Each row is a point. The ring and each string are closed loops that go straight from each point to the next, and from the last back to the first. Before rounding, they use only three directions, however many columns there are. How many times does the string pass through the ring? Passing back the other way cancels.

Ring:
.20	-.11	.46
.45	-.03	.14
.47	.02	-.18
.35	-.06	-.34
.05	-.24	-.39
-.25	-.32	-.28
-.44	-.21	-.09
-.48	-.02	.16
-.29	.02	.43
-.08	-.05	.51
String (32 x 3):
.22	.05	-.03
.22	-.71	.12
.34	-.55	-.04
.14	-.47	.01
.29	-.52	-.22
.42	-.13	-.69
.27	.29	-.73
.09	.48	-.40
-.01	-.09	-.11
-.12	-.61	-.08
-.36	-.94	-.26
-.49	-.49	-.39
-.62	-.66	-.23
-.65	.12	-.33
-.38	.28	-.16
-.23	.01	.01
-.26	.17	.01
-.10	-.11	.08
-.18	.24	.07
-.13	.21	.08
-.17	-.42	.30
-.32	-.40	.64
-.28	-.13	.82
-.04	.54	.45
.06	.51	.24
.03	-.07	.18
.06	-.61	.43
.08	-.59	.35
.39	-.70	.58
.69	-.06	.37
.62	.50	.01
.46	.45	-.10
Times through: 4
String, 25 rows:
.11	-.51	.36
.18	-.50	.69
.11	-.40	.74
-.01	-.83	.72
.05	-.32	.78
.14	.33	.53
.11	.43	.11
.08	.01	.15
.22	-.74	.52
.54	-.58	.50
.43	-.49	.24
.68	.03	-.08
.68	.62	-.42
.48	.43	-.41
.66	.19	-.65
.47	-.26	-.49
.51	.56	-.75
.28	.32	-.39
.15	-.10	-.12
.25	-.46	-.08
.56	-.35	-.20
.73	.34	-.27
.75	.39	-.09
.40	.36	.03
.16	.28	.03
Times through: 3

Ring, 7 rows:
.00	.21	.20	-.10	-.67	-.03	-.38	-.33
.17	.06	.19	.07	-.36	-.06	.03	.01
.48	-.14	-.06	.15	.36	.01	.56	.45
.34	-.14	-.16	.16	.57	-.04	.49	.61
.02	.02	-.24	-.03	.41	-.04	-.03	.36
.14	.21	-.26	-.38	-.06	.17	-.39	-.35
.11	.28	-.04	-.38	-.53	.15	-.53	-.60
String (20 x 8):
.14	.14	-.14	-.21	-.07	.08	-.22	-.15
-.22	.27	-.02	-.24	-.41	-.02	-.66	-.30
.23	.36	-.18	-.61	-.58	.31	-.66	-.94
.23	.36	-.06	-.54	-.73	.27	-.63	-.94
-.35	.33	.28	-.14	-.94	-.12	-.80	-.46
-.05	.16	.11	-.05	-.39	-.07	-.31	-.10
.00	.10	.05	-.01	-.20	-.07	-.17	.04
-.15	.12	.24	.11	-.44	-.18	-.24	.08
.19	.01	.35	.22	-.49	-.13	.17	.10
.70	-.08	-.02	.01	.07	.15	.55	.06
.41	.00	-.10	-.06	.10	.09	.22	.06
-.02	-.02	.09	.21	.04	-.18	.09	.44
.32	-.18	-.06	.27	.51	-.10	.58	.71
.22	-.20	-.11	.32	.69	-.15	.57	.88
-.19	.01	.05	.19	.10	-.23	-.07	.50
.28	-.02	-.20	-.04	.35	.04	.18	.26
.30	-.08	-.45	-.08	.84	.08	.28	.49
-.17	.05	-.30	-.05	.50	-.09	-.20	.43
.17	.12	-.43	-.33	.39	.16	-.21	-.04
.40	.14	-.38	-.41	.18	.27	-.14	-.31
Times through: 1

Ring (6 x 12):
.10	.06	.34	-.29	-.21	-.08	.02	-.08	.28	-.04	-.08	-.51
.24	.20	.25	-.25	-.22	-.01	.06	-.19	.12	.10	-.09	-.43
.17	.25	.10	-.11	-.23	.04	.02	-.15	-.07	.15	.09	-.21
.00	.14	.05	-.04	-.21	.02	-.06	-.01	-.10	.07	.26	-.02
-.15	.01	.14	-.08	-.20	-.06	-.10	.10	.07	-.06	.27	-.12
-.13	-.01	.26	-.17	-.21	-.09	-.08	.07	.24	-.11	.14	-.33
String:
.07	-.07	.19	-.24	-.12	-.09	.01	.08	.05	-.06	.10	.01
.01	-.11	.29	-.29	-.14	-.13	.00	.09	.20	-.12	.05	-.17
.07	-.04	.24	-.26	-.14	-.09	.01	.04	.12	-.06	.05	-.13
.02	.13	.26	-.18	-.25	-.04	-.02	-.08	.21	.00	.03	-.47
.09	.04	.25	-.24	-.18	-.07	.01	-.03	.15	-.02	.02	-.27
.15	-.06	.23	-.30	-.11	-.09	.05	.03	.07	-.04	.01	-.04
.25	.06	.36	-.38	-.18	-.09	.09	-.13	.25	.00	-.19	-.45
.24	.31	.40	-.29	-.31	-.02	.07	-.33	.37	.10	-.26	-.94
.28	.26	.33	-.29	-.26	-.01	.08	-.28	.23	.12	-.20	-.68
.29	.05	.21	-.31	-.13	-.05	.10	-.08	.02	.06	-.06	-.09
.19	.03	.18	-.25	-.14	-.05	.05	-.03	.00	.03	.03	-.04
.13	.22	.20	-.16	-.25	.00	.01	-.15	.09	.09	.02	-.41
.21	.45	.18	-.09	-.34	.09	.02	-.35	.07	.24	-.04	-.67
.23	.51	.11	-.04	-.35	.12	.01	-.37	-.02	.29	.01	-.61
.22	.20	.06	-.13	-.18	.04	.04	-.12	-.15	.16	.11	-.02
.15	.36	.02	-.01	-.27	.09	-.02	-.20	-.15	.23	.17	-.22
.04	.35	.06	.02	-.31	.08	-.06	-.18	-.06	.18	.19	-.35
.01	.24	.10	-.04	-.26	.03	-.05	-.10	-.01	.10	.18	-.27
-.08	.31	.03	.07	-.31	.07	-.11	-.10	-.06	.14	.29	-.28
-.15	.26	.00	.10	-.29	.06	-.14	-.03	-.09	.10	.37	-.17
-.14	.19	.08	.03	-.27	.02	-.12	-.01	.00	.05	.30	-.23
-.06	.14	.15	-.08	-.24	-.02	-.07	-.02	.08	.02	.19	-.28
.02	-.02	.14	-.17	-.14	-.06	-.02	.08	.00	-.03	.18	.04
-.08	-.14	.11	-.15	-.10	-.09	-.06	.21	-.04	-.10	.28	.24
.04	-.02	.17	-.19	-.15	-.07	-.01	.05	.03	-.03	.13	-.03
-.07	.11	.22	-.12	-.25	-.04	-.07	-.02	.17	-.02	.14	-.39
-.19	.15	.27	-.08	-.31	-.05	-.12	-.04	.31	-.05	.14	-.64
-.01	.06	.22	-.17	-.21	-.06	-.03	-.01	.14	-.02	.10	-.28
Times through: 0
String:
.19	-.01	.11	-.23	-.10	-.04	.05	.02	-.11	.04	.10	.17
.14	.00	.13	-.21	-.12	-.05	.03	.03	-.06	.02	.11	.09
.15	.04	.09	-.17	-.13	-.02	.02	.01	-.12	.05	.14	.13
.11	.18	.00	-.05	-.19	.04	-.02	-.05	-.20	.14	.23	.08
-.01	.32	-.03	.09	-.29	.09	-.09	-.11	-.17	.18	.32	-.13
-.05	.25	.07	.02	-.28	.04	-.09	-.08	-.03	.10	.25	-.25
-.01	.14	.14	-.09	-.23	-.01	-.05	-.04	.04	.04	.16	-.24
.05	-.02	.12	-.17	-.13	-.05	-.01	.07	-.04	-.01	.17	.08
-.01	-.12	.05	-.15	-.08	-.07	-.03	.19	-.14	-.05	.29	.36
-.20	.00	.07	-.01	-.19	-.04	-.13	.15	-.02	-.06	.37	.04
-.33	.09	.13	.05	-.28	-.03	-.19	.10	.13	-.07	.37	-.29
-.34	.12	.19	.03	-.32	-.04	-.19	.06	.23	-.08	.32	-.48
-.23	.15	.23	-.04	-.32	-.04	-.14	-.01	.27	-.05	.21	-.57
-.03	.02	.20	-.17	-.19	-.07	-.04	.04	.11	-.04	.13	-.19
.03	-.10	.19	-.24	-.11	-.10	.00	.11	.05	-.08	.13	.05
.02	-.16	.21	-.27	-.09	-.13	.00	.15	.08	-.12	.12	.08
.03	-.09	.23	-.25	-.13	-.10	.00	.08	.11	-.08	.09	-.06
-.03	-.08	.35	-.29	-.18	-.14	-.02	.05	.32	-.14	.00	-.38
-.05	.05	.44	-.29	-.26	-.12	-.03	-.07	.48	-.12	-.09	-.78
.03	.06	.44	-.32	-.25	-.11	.01	-.10	.45	-.09	-.14	-.75
.13	-.01	.37	-.35	-.17	-.11	.05	-.05	.30	-.07	-.12	-.44
.13	.21	.43	-.30	-.30	-.06	.03	-.23	.44	.01	-.21	-.92
.12	.25	.36	-.24	-.30	-.03	.02	-.23	.33	.05	-.13	-.80
.09	.16	.24	-.19	-.24	-.03	.00	-.11	.16	.04	.01	-.43
.20	.00	.21	-.29	-.12	-.07	.06	-.02	.03	.01	.00	-.06
.31	.16	.25	-.30	-.19	-.03	.10	-.19	.09	.10	-.13	-.34
.34	.38	.27	-.24	-.29	.04	.09	-.37	.14	.21	-.19	-.70
.29	.47	.23	-.16	-.34	.08	.06	-.40	.13	.25	-.14	-.78
.19	.38	.19	-.12	-.32	.06	.02	-.29	.09	.19	-.03	-.61
.13	.12	.16	-.18	-.19	-.02	.02	-.07	.01	.06	.07	-.16
Times through: 4

Ring, 7 rows:
-.07	.11	.19	-.11	.11	.21	-.19	.16	-.26	.08	-.18	.24	.11	.09
-.13	.17	.22	.15	-.08	.07	-.25	.15	-.03	.12	-.07	.06	-.09	.23
-.07	.23	-.02	.25	-.27	-.19	-.27	.14	.26	.11	.18	-.05	-.13	.12
.06	.23	-.34	-.02	-.17	-.23	-.23	.05	.23	-.04	.27	.14	.14	-.26
.16	.09	-.49	-.28	-.04	-.22	-.13	.23	.11	.00	.28	.24	.34	-.37
.22	-.17	-.40	-.56	.14	-.10	.02	.65	-.16	.22	.14	.28	.47	-.21
.10	-.09	-.10	-.44	.21	.11	-.04	.47	-.31	.16	-.07	.32	.37	-.07
String, 27 rows:
.04	.09	-.11	-.25	.10	.07	-.15	.17	-.17	.01	-.02	.30	.27	-.16
.11	-.02	-.15	-.50	.27	.18	-.07	.29	-.37	.03	-.11	.43	.46	-.23
.22	-.21	-.30	-.76	.36	.13	.06	.61	-.45	.16	-.06	.47	.63	-.27
.25	-.31	-.40	-.61	.13	-.16	.10	.94	-.16	.39	.18	.21	.47	-.07
.17	-.15	-.33	-.37	.01	-.19	-.01	.70	-.02	.30	.21	.14	.31	-.05
.12	.03	-.29	-.30	.04	-.09	-.11	.33	-.04	.08	.13	.24	.31	-.21
.19	.12	-.51	-.42	.09	-.11	-.13	.10	-.04	-.12	.19	.40	.48	-.53
.12	.22	-.41	-.26	.02	-.09	-.20	-.05	.02	-.17	.16	.35	.36	-.48
.11	.37	-.52	-.16	-.06	-.16	-.28	-.32	.16	-.33	.25	.37	.34	-.65
.09	.25	-.46	-.01	-.22	-.33	-.24	.02	.33	-.07	.37	.13	.16	-.35
.07	.07	-.30	-.01	-.22	-.32	-.16	.40	.27	.19	.32	.00	.07	-.03
.04	.13	-.17	-.08	-.07	-.11	-.18	.21	.06	.06	.13	.15	.14	-.10
-.02	.39	-.18	.07	-.11	-.06	-.33	-.29	.13	-.22	.12	.24	.11	-.32
-.03	.47	-.28	.24	-.28	-.23	-.38	-.35	.37	-.23	.28	.12	-.01	-.33
.06	.12	-.34	.10	-.32	-.41	-.19	.35	.40	.17	.40	-.07	.00	-.04
.08	.07	-.30	-.05	-.19	-.29	-.15	.38	.23	.16	.29	.03	.10	-.06
.05	.13	-.20	-.13	-.03	-.08	-.18	.17	.02	.03	.12	.20	.19	-.16
.10	.30	-.42	-.21	.01	-.07	-.25	-.22	.04	-.27	.16	.39	.36	-.56
.24	.10	-.66	-.44	.02	-.24	-.11	.17	.08	-.10	.32	.36	.50	-.59
.28	-.04	-.65	-.59	.11	-.20	-.03	.39	-.04	.01	.27	.38	.59	-.53
.31	-.27	-.61	-.67	.11	-.25	.09	.84	-.07	.29	.29	.26	.57	-.29
.20	-.23	-.36	-.46	.04	-.20	.04	.83	-.05	.35	.21	.14	.36	-.04
.10	-.02	-.21	-.31	.06	-.05	-.08	.42	-.10	.15	.08	.22	.29	-.10
.08	.06	-.15	-.37	.18	.12	-.12	.18	-.25	-.01	-.05	.38	.37	-.24
.14	-.14	-.13	-.62	.34	.21	.00	.48	-.47	.13	-.15	.44	.51	-.16
.13	-.23	-.12	-.50	.19	.05	.03	.76	-.30	.33	-.03	.24	.37	.05
.09	-.11	-.14	-.31	.05	-.06	-.04	.61	-.12	.28	.07	.15	.24	.05
Times through: 5

Ring (6 x 14):
-.40	.09	.23	-.34	.12	.01	.02	.57	-.11	-.18	.63	-.33	.22	.34
-.11	.12	.10	-.17	.09	-.12	-.16	.51	.06	-.06	.29	-.22	.23	.13
.20	.04	.01	.08	.00	-.04	-.28	.17	.14	.04	-.18	.05	.18	-.20
.08	-.06	.14	.05	-.03	.12	-.17	.02	-.06	-.02	-.13	.04	.12	-.24
-.08	-.07	.18	-.04	-.02	.27	-.05	.02	-.13	-.10	.08	.05	.12	-.08
-.28	.02	.20	-.21	.05	.22	.04	.28	-.13	-.17	.42	-.09	.17	.20
String, 25 rows:
-.02	.01	.15	-.07	.03	-.08	-.20	.29	-.03	-.02	.05	-.17	.16	-.11
.05	.01	.10	-.01	.01	.04	-.18	.18	.01	-.02	-.02	-.02	.16	-.12
.30	.01	-.03	.19	-.05	.17	-.24	-.06	.16	.02	-.31	.29	.16	-.26
.09	-.12	.19	.06	-.05	.03	-.22	.00	-.13	.02	-.22	-.05	.08	-.37
-.10	-.10	.27	-.07	-.01	.05	-.12	.13	-.22	-.05	.04	-.17	.09	-.19
-.12	-.14	.29	-.06	-.03	.14	-.09	.04	-.26	-.07	.03	-.12	.07	-.22
.15	-.08	.08	.13	-.07	.31	-.14	-.16	-.01	-.03	-.22	.26	.11	-.25
.11	-.01	.05	.07	-.03	.24	-.13	.00	.05	-.05	-.09	.20	.15	-.12
-.24	-.04	.26	-.18	.03	.14	-.02	.23	-.20	-.13	.30	-.17	.13	.04
-.35	-.07	.31	-.23	.03	.23	.06	.21	-.28	-.18	.41	-.18	.12	.11
-.22	-.04	.20	-.13	.00	.39	.06	.06	-.16	-.18	.29	.07	.14	.11
.03	.02	.04	.02	-.01	.35	-.05	.01	.05	-.11	.06	.25	.17	.02
-.24	.02	.20	-.20	.05	.12	-.02	.32	-.11	-.14	.36	-.15	.17	.14
-.68	.04	.40	-.51	.14	.05	.15	.66	-.34	-.26	.91	-.54	.18	.46
-.64	.09	.33	-.50	.15	.07	.15	.69	-.24	-.27	.94	-.46	.22	.54
-.11	.09	.07	-.13	.06	.15	-.05	.31	.06	-.12	.30	.01	.22	.19
-.09	.07	.10	-.11	.05	.09	-.09	.30	.03	-.09	.22	-.04	.20	.10
-.26	.07	.19	-.25	.09	-.02	-.06	.48	-.07	-.12	.43	-.27	.20	.20
.04	.10	.01	-.03	.04	.08	-.15	.26	.14	-.06	.10	.06	.22	.06
-.27	.18	.14	-.31	.15	-.24	-.13	.75	.05	-.10	.54	-.41	.26	.31
-.24	.13	.17	-.28	.13	-.25	-.15	.69	.00	-.08	.46	-.42	.23	.21
-.15	.05	.16	-.17	.06	-.06	-.12	.41	-.04	-.07	.27	-.22	.19	.07
.11	.06	.02	.02	.02	.04	-.20	.20	.13	-.02	-.03	.07	.19	-.07
.41	.09	-.13	.22	-.03	.03	-.34	.05	.32	.08	-.38	.29	.20	-.25
.31	.05	-.03	.14	-.01	-.13	-.36	.17	.20	.09	-.31	.06	.18	-.29
Times through: 0
